Each point is reached from the start by the listed moves, each made once or not at all, plus a little noise. Is the number of moves made odd or even? Then give how often each move was made.

Moves:
(1): [ -6 -54  60]
(2): [-57  19   1]
Start: [ -6  -7 -15]
Points:
[-64  13 -14] -> odd (0, 1)
[ -7  -6 -17] -> even (0, 0)

Moves:
(1): [110  22  20 -25  14  15 -29  -3  79  25 -22]
(2): [ -4 -30  31   2 -17  26  -1 -32 -49 -34  -8]
(3): [-27 -38 -18 -22 -33  24   8  67  24   6 -25]
(4): [ 15 -15  -5   5   9 -46  -6   5 -15   8   0]
(5): [-25  39   8  61 -12 -31 -25 -51   5 -24 -13]
(6): [  3 -12  14  30  13  38   9  10  15  45 -34]
(7): [-49  -4  38  69  32  19 -83   2  -8 -59   1]
(8): [ -3  13  19  -3 -32  12 -33  47  59  25  27]
(9): [-22  -1   0  20   7 -25  16  -5  47  34   5]
Start: [ 27   0 -14 -18  -9 -19 -15   3   6   6   6]
Points:
[ 13 -87  -7 -36 -47 -14 -11  45 -35 -12 -26] -> odd (0, 1, 1, 1, 0, 0, 0, 0, 0)
[  7  27   7  74 -11 -10 -30 -40  22  22 -39] -> even (0, 0, 0, 0, 1, 1, 0, 0, 0)
[-50 -40  21  70 -51  10  -3  -5  50  33 -75] -> odd (0, 1, 1, 0, 1, 1, 0, 0, 1)

Moves:
(1): [ -3   2   1 -19  -7  -8  -4  -9   6   3  -4   1  13 -27   3 -15   8   9
  13   0]
(2): [ -3  -7  19 -19  14  -9 -21  -1  11  21 -10   9 -20  22  -5   8  37  11
 -13   3]
(3): [  9   0  -2  11  19   6   0  -9 -23  -1 -13  18  -8  -4  -7   3  16  19
  -6 -11]
(4): [  9  19 -19   2  -7   7  12   3  -2   2   4  -8  -2  12  10  10  14   1
 -12  -6]
(5): [ 13 -30 -21  -8  -2  36  11  -1   2  -4  12  12   6  -6   4  -9   8   6
   8  13]
(6): [ -5  -3  -1  -6  -9  16  -3 -15  13  12 -17 -18  18   8  13  -8  -6  -1
   7 -16]
(7): [ -5  -2  -3  11  -1 -17   4  -9  -4  -1   6  13  -4   2 -25 -19 -10 -30
 -17   0]
(8): [  4  15   1  10   6   3  -4  -5  10   5   3  27  -5 -13  12   8  10  15
  17  -1]
(9): [ -1  16 -15  24  12 -12  17  38   9 -17  -8 -10  -6 -21 -12 -37  -9   2
   7   3]
(10): [ 11  -3  -7 -11  -8  21 -19 -18   2  -2  -9  13 -25  -3   6  19  -1 -11
 -19   8]
(11): [ -5   3  -1  21  -7   3  -8  -1 -16   7   7  -2  -6   9  11   2 -19  -4
 -15  25]
(12): [  5   5  -8  24 -15 -13 -12 -12  -4 -10  -8 -10 -13   3  10  -5   1 -26
   5  29]
(13): [-14   2  27  11 -13  -4  36   0  -8  21 -20  24 -18 -22   1   9  23  11
  24  -1]
(14): [ -3   0  -1 -32   1 -12   1 -12   3  11   7 -10 -21 -13 -10  -8  -3  -6
   9 -22]
(15): [ -8  -4 -14  11 -15   1  -2 -13 -11   1  -3   6   0  -8   0  23   8   8
  -2  -6]
(16): [ -9  -4  -2   5  17  -6  16 -13  16  13   7 -13  17 -12   7  -7   7 -15
 -14  -9]
(17): [-10   6   9   7   5   3 -13   6 -18 -10   5   0   7  -1 -16 -11   2  -9
  10   1]
(18): [-12 -16  15   5  -8  17 -16   6   0  -7   7   6  -8 -21  23 -16   5   7
  -6 -15]
(19): [-22  19   3 -13  -5   2  -3  -5  17 -25   7   5 -11  16  12  11   4  18
   5  -1]
(20): [ -3  -7 -14 -18   5  -4  -6   5   7   3  -5  25 -15  -9  12  15  11  -6
  -4   8]
Start: [-12   4 -18  -9  11  13   6  16   7  10 -32  -6   4   3  19   0  13  -4
  -6  13]
Points:
[ -26   -9  -44  -41   25   33   -7   46   26   -5  -17   43  -23 -106
   35  -72   48    9   49    0] -> even (1, 0, 0, 0, 1, 0, 0, 1, 1, 0, 0, 0, 0, 1, 0, 0, 1, 1, 0, 1)
[  2 -23 -81  37  14  27 -31  -5 -19   9 -64  69 -84  -9  14   0  56 -39
 -62  88] -> even (0, 1, 1, 0, 1, 0, 1, 0, 1, 1, 1, 1, 0, 0, 1, 0, 0, 0, 0, 1)
[-63  23 -22  72 -24  45  11 -24   3   1 -81  15 -59 -54  85  -4  42   2
 -19  19] -> odd (0, 0, 1, 0, 0, 1, 0, 0, 1, 1, 1, 1, 1, 0, 1, 1, 0, 1, 1, 0)
[-22  18 -44   4   2  46  15 -30 -20  62 -73  71 -66 -63   3 -25  90  14
   7   7] -> odd (1, 1, 1, 1, 1, 1, 1, 1, 1, 1, 1, 0, 1, 1, 1, 0, 1, 0, 0, 0)
[-13  -8 -53  35 -11  57 -15  31  15  15 -45 -22 -28  12  75 -56  43  -9
 -22  50] -> even (0, 1, 0, 1, 1, 1, 0, 0, 1, 0, 1, 1, 0, 0, 0, 0, 0, 1, 0, 0)
[-51  24 -30  63 -25  -8  47 -11  12  40 -77 -29   8 -66  51 -36  26 -22
  22  41] -> even (1, 0, 0, 0, 0, 1, 0, 0, 1, 0, 1, 1, 1, 0, 1, 1, 0, 0, 0, 0)
[-65   7  -2 -44 -11  16   4 -13  37  45 -81  45 -43  13  50  58  90  36
  13   1] -> even (0, 1, 0, 0, 0, 1, 0, 0, 0, 0, 0, 0, 1, 0, 1, 0, 0, 0, 1, 1)
[-50   4 -64   5  -8  50  -7  31  33 -24 -17  68 -28 -78  84 -17  40  50
  16  38] -> odd (1, 0, 0, 0, 1, 0, 0, 1, 1, 0, 1, 0, 0, 0, 1, 0, 0, 1, 1, 1)
[ -60    9  -35   20   13  -36  -16   16    8    2  -18   -5  -30  -87
   22 -100    3  -81  -17   33] -> even (1, 0, 0, 0, 0, 0, 1, 0, 1, 0, 1, 1, 0, 1, 0, 1, 1, 1, 0, 1)
[-22  10 -32  10  19  33  42  31 -26  29 -72  49 -25 -51  -3 -19 121  53
  23  11] -> odd (1, 1, 1, 1, 1, 0, 0, 0, 1, 0, 0, 0, 1, 0, 1, 0, 1, 0, 0, 0)

Moves:
(1): [  7  -3 -11  13   2   9  -3 -12  -8  27 -11   9  14 -16   7  22 -18   5
  -6 -12   9 -18 -12 -11  -7  -3]
(2): [-26 -14   4  -4 -12   2  -6  -8  -4  13 -11  -1   2 -12 -22  20   5  -5
   7 -32 -21   4   8  -8   4  10]
(3): [-16  -2  -7  -5 -13   5  -2   0   0 -13  13  -3   0  18  11  -5  -9  -5
  12 -13   7  -8  10  11  -8   4]
(4): [-25 -12  -5  13  18  -8  -4 -10  -6   6   5   6  -1  21  10   0  -1   8
   0  -1 -17   4   6   5   1   3]
(5): [ -5   6   8 -11  -1 -11  -8   6  10  -9   3  -2  -9  13  -8  -5 -26   3
  10  -9   7   1   2  19   7   9]
(6): [  1  10  -8 -12  10  -8 -21   2 -10   0 -17  18   1   2   2  -9   5   3
  18   4  17  -2  -8 -14   5   5]
(7): [-11  -2 -21 -16   9 -10  -2  -8   8  -4  19  -3  11   3 -11  -4   6  -6
  -3  22  -9   5  -7  -4  22   0]
(8): [ -8 -22  -1 -35 -10  -7  -9  18 -24  10 -24 -18  19  -1   0  18 -11 -24
 -11   8   4   7  -1 -11   8   7]
(9): [  7  -1   7  -2  -4   0   3   7 -13 -17   1  25 -15 -11  -1 -13  -7 -11
   6 -11  -8  11 -12  -1  18  15]
(10): [ 13 -13  -7 -47   0  30   2  16 -17  -6   3  23 -25   0   3  16  10   7
  -2 -12 -13  10  -3   9  11  -5]
(11): [-13   8 -18  -7  -1  33 -16  19  16   5  12 -24   3 -10   0  -1 -38   5
   9 -14  -6   6   5 -18 -29   9]
(12): [-14  14  16 -28 -29 -20   1  -5  -4  19 -10 -13  -7   9  22 -37 -10 -23
  -1  -4  26 -18  -2 -16   2  23]
(13): [ -4  -6  15   3  12  10  -3  -7  -5  24   5 -22   5 -17  14 -35 -17  -2
  16   3  40 -11  18   3   1   2]
(14): [ -5  15  -4  22  18  -2  -5  11  -3   4  13  -6 -25  22   6  -1  24   6
  -8  -1  21 -30  21  25  -6  -5]
(15): [ -6 -31  -2   9  -3  -1  11  15  13  -4  -5 -15   5  14 -14   7  -8  -5
   7  -6  18   5  -8   6  -1  26]
(16): [ 14 -11  25  25 -14   3   3 -11 -21   1   2  18  -4  16  -9   9   1   5
  -4  16  28 -13  -7 -22  18   4]
(17): [ 20  -6  -4  -4 -12   5   5   6 -12 -22   5 -15   0   4 -12   7   2   2
  24   3  -1   1   3  13  14  14]
(18): [ -4  -3  22   8  -5 -15  -4  13  17 -22  31  -4 -13   0  17  26   8   5
   7  -6   2   6   7  -4   6 -14]
(19): [ 12  13  31 -22   5  -2   3   5  -1 -12   0   4  25   5   3 -21  18   4
  -4  14   4  -7   4   0 -13  11]
(20): [ 22   5   5  -7   0  -1   5  -5 -14   5   1   4   5  11  -9  -4   9  -5
  -6  -6  -6   5   7 -17   8   0]
(21): [ 12  -8  15  12  -4   8 -22  -4 -20  -6   9 -10 -13  12 -16  -7   2  -8
 -18  17  15   4 -24  21  13  12]
(22): [ 12  -4  -2 -17   1   1  -5 -23   6  -9  -9   2 -10  -9  24 -10  -1  -1
  -8   9  14   7  18  -1  13   4]
(23): [ 21   9  11  49  -7  -8   0  -4  10  32   0  11  -3 -14 -13   0  -1   5
 -18   4  14   3   4  11  14   7]
(24): [ -2   4   6  -9   2  15  -4   5  21 -14   7   4 -19   9  20   6  -1  -3
  11   8   4   0   1  -3   7 -19]
Start: [-24  12   5   9 -33  17   2 -10  -9   5  11   9 -12  13   8 -11  16  -5
  -5   9   8   7  -5   2 -14  -2]
Points:
[-30 -63  68 -28 -85  -3 -23  25 -73 -30  16  -4 -17  50 -22   5 -32 -41
  81 -42  95  12  12 -22  68  79] -> even (0, 1, 1, 0, 1, 1, 0, 1, 1, 0, 0, 0, 1, 0, 1, 1, 1, 1, 0, 1, 0, 0, 0, 0)
[-18  13  17   4 -70 -38 -15 -52  -2  15  61   1 -24  54  47 -22 -25 -17
   3  -5  55  -4  29   7  58  43] -> odd (1, 0, 1, 1, 1, 0, 1, 0, 0, 0, 0, 1, 0, 0, 0, 0, 1, 1, 0, 1, 0, 1, 1, 0)
[  5  -1  72 -13 -73  52 -51   9 -57  26   0  41 -78  35  -8 -59  16 -21
 -21  -8 116 -13  -9  -6  35 112] -> odd (0, 1, 0, 0, 0, 1, 0, 0, 1, 1, 1, 1, 0, 1, 1, 1, 0, 0, 1, 0, 1, 1, 1, 0)
[ -22   14   12 -121  -27   55  -49   16    5  -64   77  -16  -24   22
   51  -55  -27   11   73    9   70   15   45   15   15   38] -> odd (0, 0, 1, 0, 1, 1, 1, 0, 0, 1, 1, 0, 1, 0, 0, 0, 1, 1, 1, 0, 0, 1, 0, 0)

Moves:
(1): [  0   8  -1  30   4 -15  10  -6  20  -8  13  10   7  11  19  -8 -14  -1
  -5 -11  11   6 -22  -9]
(2): [-16  -7  23   9  25  -4  15  -5 -10 -31 -17  -1  -4  13  -3  11   0  -1
  -3  -3  -6 -13   2  -1]
(3): [-12  45   2 -14 -10   3  -8  20   1  -3   6  -9  -5  -4  -1 -13   9   6
   0   3   4  -5   1 -16]
(4): [ -4  16  26   7  18   6  17   8  -6  20   7 -10  -7  13  -4  -1  19  11
 -32  -1 -13  -4  13 -28]
(5): [  3  -9 -16  -4  -3 -13  -6   3  -6 -12 -19   1  -3 -12  11  -3   4  -6
  -4 -32 -17   8  16  -9]
(6): [ -5   2  17 -11   6  10  18  -4  -7  14  -9  15  16  13  35  12   6  -5
  -1 -32   3 -14 -18  24]
(7): [  9  20 -32  18   5  17  11 -18  -1   2  40  -1  -9   7  16 -19   0 -10
  -1 -13 -10 -27  -2  -4]
(8): [-11 -10  14 -12  -7   5  12   4   3  -8   8  24   4   2   8  -1  -6  -8
   4  22  11 -21  12  19]
(9): [ -9  -2  17  -6 -18 -20  -8  23  10   2 -16  -3  -5  30  26  -9  -7  13
  23   1 -21   5   6  -8]
(10): [-18  -2 -14   6  10  35   9 -14  24   2  -4  -1   1   9 -17   8   8 -35
  -9   4  10  14 -10   2]
(11): [ -4   9   6  13  -7  -2   4  10  -7   3 -12  -8  19  -1  -5   0  -7  -8
  18 -11  11  -7  11  -9]
(12): [  9  15  -3  18  10  -3  -5   5   7  -6   9   0   5  -1   0  11   7   8
  -7   5  13 -13   4  -5]
(13): [ -1  -5 -10  23 -11  -8 -10 -29  20 -11  -2 -11 -19   5 -21  -4   0  13
  -4  12  13  -5  17   1]
(14): [-10 -13 -10 -13   1  28 -14 -14  12  -2   2  43   2 -19  24 -15  25   1
   4  14   5  -8 -17  -7]
(15): [  3  13   4   6   7  11  11  28  -1 -20   0  -5 -13  -8 -12   1  17   6
  -2 -16   4   1   2  -3]
(16): [ 42 -10   4  -9   3  -2   4 -15  -7  -9  13  10  -3  31  -2  13  20   5
   7   0   8  18  -3 -12]
(17): [  5  15  -2  15  -2  -6  20   8  -2   4   0   4   2   1  -2   0  -8   2
 -16   6 -19   4   4   0]
(18): [  9  11   9   4  17  -7 -15  14  18  -2 -20   6 -24 -21   0  -8 -15  12
  -7 -22  -1   9   5  18]
(19): [ 10  -1   6  -3   0  -5   6  -6  10  -6   8  -6   8 -17  21  10  -4  15
  15   6  -2   1  -7  -3]
(20): [-10  -4 -12  -1   1   9  16   1 -13   2 -13  -5   2   6   3  -8   2  21
  10   8  25 -11  -5 -24]
(21): [  5  -4 -11 -15   6  -1   6  -4   0 -19   9  -8 -11   7 -12  -2   7 -13
  13 -15  -7 -31 -18  -8]
(22): [  8   2  13   9 -26   3 -13  -1   0   3   1   9 -21  19  32  12   6 -19
   8   2   9 -14  17 -16]
(23): [-20   4 -14  -7   2 -12   7   5  -8   3  14  29   2 -12 -11   8   0   1
  -3   7  -4  -3   7   5]
(24): [  0   5  -2  -4   4 -23  12  -8   4   6  10 -14  -4 -12   4   3  29  -8
  18  -4  14  -2   0   8]
Start: [  2 -17  23  19  10 -23   2  -7   4  23 -42  15   0 -12  36 -11  33  -5
  11   0   3  13  25   7]
Points:
[-47   5  61  39  65 -85  36  32  41 -30 -53  83 -18 -14  95 -27  75  -3
  32 -50   4 -62  43 -26] -> odd (1, 1, 0, 1, 1, 0, 0, 1, 1, 0, 1, 1, 0, 1, 0, 0, 0, 1, 0, 0, 1, 0, 1, 1)
[-31  85 -11  84  11  13  43  44  46  -1 -24  -6   2  37  64 -46  49  -7
  39 -29  48 -24  10 -66] -> odd (1, 0, 1, 0, 0, 0, 1, 0, 1, 1, 1, 1, 0, 0, 1, 0, 0, 0, 0, 1, 0, 0, 0, 0)
[-21 -22  32  31  51  -7  79 -35  14 -25 -44  67  22   4 121 -16  50  13
  29 -26  15 -53 -57 -21] -> even (1, 1, 0, 0, 0, 1, 0, 0, 0, 0, 0, 0, 0, 1, 0, 0, 1, 0, 1, 1, 1, 0, 0, 0)
[-14  39  14  60  87  11  92 -27  51  26  10  29 -19  20  88 -25  80 -33
  -5 -58  62 -78 -15   0] -> odd (1, 0, 0, 1, 0, 1, 1, 1, 0, 1, 0, 1, 0, 0, 0, 0, 0, 1, 0, 1, 1, 0, 0, 1)
[ 16  60  33  12  47  39  33  -5  -6  50 -29  59 -10  12 102 -50  91  27
   9 -54  35 -37  11 -51] -> odd (0, 0, 1, 1, 0, 1, 1, 0, 0, 0, 1, 0, 0, 1, 0, 1, 0, 1, 0, 1, 0, 0, 0, 0)
[ 17  98  34  27  28 -45  34  54  35  -2 -21 -17 -21 -18 108 -22  76  11
  79 -97  12 -69   8   3] -> odd (0, 0, 1, 0, 0, 1, 1, 0, 1, 0, 1, 1, 0, 0, 1, 0, 0, 1, 1, 0, 1, 0, 0, 1)

Moves:
(1): [  7   4   9   2  20   4  13  -3 -10  -2   4 -19   0 -23  23   1 -10  17
 -14 -23 -10  -3  -2   4   8  -7]
(2): [ -3  10 -31   6  -7  -2 -14   2  16 -13   8   6 -26   0  -2   2   5 -16
 -14  21 -26  22 -10  -9  -6 -20]
(3): [  2  10   7  -4  -2   7  11  -7   3  13  -4  -8   8  11 -27  -2  -1 -12
  -4  31 -20 -14  -1 -11   4  20]
(4): [ 10  29  -2   7 -13 -12 -22   1  11  13  12   7 -14   9   2 -12   8 -23
 -10 -10  20  -5   4   7  -5 -16]
(5): [  1  11  20   2  16  18  -1  11  -6 -11 -17 -13   9  19  -6   2  -9  -9
  12   7 -36  -5  16 -19  11  -3]
(6): [ -8  13   8  -2  38  -3   6 -16  17  -4   0 -19  11 -17  22  21  -9 -15
   8  -7  -4  -2  -8 -18   2 -16]
(7): [  0  29  -2   2 -26 -14  26  -2  13  14   9  16  17  11  11 -11   9   7
  11   2 -17 -34   7  -2 -23  18]
(8): [ -1   9   1   6 -13   7   8  10  13  -6   9  15   5 -15 -18 -25  -8   0
  -9  -9  -5   8 -21   0   4   8]
(9): [ -6 -40   5   3  -6  -4  11 -10 -16  -8   4  14 -11  10  -8   1 -29   3
   1  21   3  -3   1 -37 -11  -9]
(10): [ 13 -10   6  -3   0  22  -3   6   8  -9   2 -24   1  16  -8  -7  33 -17
  -7  11  25  24  -1  19  -6 -15]
(11): [ -4 -11   4  -4 -30   2   4  14  11  -5   4  15  -6  14 -15  -3  -9  20
  -4 -46  33  25 -15   3  -7  20]
(12): [ -5   4 -18 -13  -7 -14   0   5  21   5 -20  16   3  -4   7  -4 -15  -6
  -9 -12 -24 -34 -10  -4 -20   7]
(13): [ -1 -20   2  13  26  24   6  10  -7 -15  -1   5  -5  -7  11 -10  -1   3
  -3   2  17  18 -21  -6   4   6]
(14): [ -4   0   8  -4   4  12  -5  -1 -14   0 -10  -6 -15   5   8 -22 -12  -2
  28 -13  15 -15  26   5  -6  -4]
(15): [ 11 -10  -4 -19  -6  -4 -12  -7 -13 -15  10   4  -8  26   1  15   3  -5
   4   4   9  -2  -7  10  12  -7]
(16): [ -9   2 -24  17  -3 -20   4  -4 -16   3  -3  -4  -1  -1  15  15   8   3
  -6   2  17 -29 -17  17 -11 -17]
(17): [ -1  -8  -3  28  -3  18  18   4  29  -8 -11  14  -4  -8  12   4 -15  -1
  24 -18   9  -6   6  -6 -24   1]
(18): [ -2  -8  -6  -4   0 -17  -6   0   0   6 -10 -12   1  15  26   0 -14   0
  17  18  18 -11  -1  -3  -1   1]
(19): [ -4 -16  15  12   2  -9  20 -14  33  -7   1  -3  -7  18 -35 -16  12  -4
   0   1 -26   0   8  -3  20  26]
(20): [  9  -6  14  -3   1  -4  -6   1 -17  19  17  14   2  21 -12 -14 -19  -6
  30   5   8  10   6  -8  -2  17]
(21): [-20 -17 -12 -18 -22  -9  -9  -3   0   9  31   0  11  -2  11  15  -5   7
  -8  17   3   6  14 -11   1  12]
(22): [ -7  13 -13 -12  -1   1   3 -15 -13   9  -5 -13  21   2  -1   2  -8  24
 -14   4  -5  -6   7  12  15  -1]
(23): [  6  16 -15 -27  14  -1  18   1   0  -9   7   0   3 -15 -14 -18 -22 -11
  -5  -3  -4  10  15  -8  26  -1]
(24): [-13 -15   8  19   0 -13  22 -20   4 -17   8  -5  11 -15  36  -4 -12  -2
 -20   0  11  13   0   3 -12  12]
Start: [ 10 -27 -16 -32  -1   8  -8  34  -4 -15 -13  29  17  19   3  12   4   0
  -7  -7 -11  -3 -21  -1  -6  19]
Points:
[ 16 -48   8  18 -30  49  77   6  62 -75  12  25   4 101  -2 -27 -23 -15
 -47   0 -24  22 -30 -39 -28  47] -> odd (1, 1, 1, 1, 1, 0, 1, 0, 1, 1, 1, 0, 1, 0, 1, 0, 1, 0, 1, 0, 0, 1, 0, 1)
[ 25  -1  46 -74  64  59  52  11   8 -20 -16 -45  44  72 -61 -39 -52 -13
  19 -39 -35  19  28 -25  60  57] -> odd (1, 0, 1, 0, 1, 1, 0, 0, 0, 1, 1, 0, 0, 1, 0, 0, 0, 0, 1, 1, 0, 1, 1, 0)
[ 27 -71  18 -28  18  33  52  34  34 -61 -12  29 -17  87 -28 -24 -83 -22
   9 -24   4   2 -17 -73  34  53] -> even (1, 0, 1, 1, 1, 0, 0, 0, 1, 0, 1, 0, 1, 0, 1, 0, 1, 1, 1, 0, 0, 0, 1, 0)
[ 29 -29 -41 -19  46  57  13  40   7 -62 -22  -7  -5  38  38 -25 -60 -29
 -20  19   1  32  -9 -48   4 -44] -> odd (1, 1, 0, 1, 1, 0, 0, 0, 1, 1, 0, 0, 1, 0, 0, 0, 1, 1, 0, 0, 0, 1, 1, 0)
[-30 -76   0  22 -10 -40  46 -33  45   2  45  39  23  43  18  22 -61 -51
   8  36  13 -36 -11 -65 -43  51] -> even (0, 0, 1, 1, 0, 1, 0, 0, 1, 0, 0, 0, 0, 0, 0, 1, 1, 0, 1, 1, 1, 0, 0, 1)
[  4 -32 -76 -58   6 -10  44  12 -25 -43  13  43  20  27  26  -4 -79  11
 -66 -25  -5   9 -76   3   4  47] -> even (1, 1, 1, 0, 0, 0, 0, 0, 0, 0, 1, 1, 1, 0, 1, 1, 0, 0, 0, 1, 0, 1, 1, 1)
[  2   6 -53 -36  -6 -24  19  20   9   1  14  -9  35  58  62  20 -10  16
  -1 -22  32  -5 -56  10 -38  -2] -> even (1, 1, 0, 0, 0, 1, 1, 0, 0, 1, 1, 0, 0, 0, 0, 1, 0, 1, 0, 1, 0, 1, 0, 0)
[ -13  -42  -55  -27   47  -15   70  -11   59  -51  -27   13   13  -25
   76   12 -121  -41  -23   21  -59  -32  -31  -89  -39   10] -> even (1, 1, 1, 0, 0, 1, 0, 0, 1, 0, 0, 1, 0, 0, 0, 0, 1, 1, 0, 0, 0, 0, 1, 1)
[  6 -78 -30 -29 -51  38 -47  65 -37 -52  52  64 -40 115 -21 -32 -32 -42
   8   2  76  50 -52 -31 -33  -9] -> odd (0, 1, 0, 1, 1, 0, 0, 1, 1, 1, 1, 0, 1, 1, 1, 1, 0, 0, 0, 1, 1, 0, 0, 0)
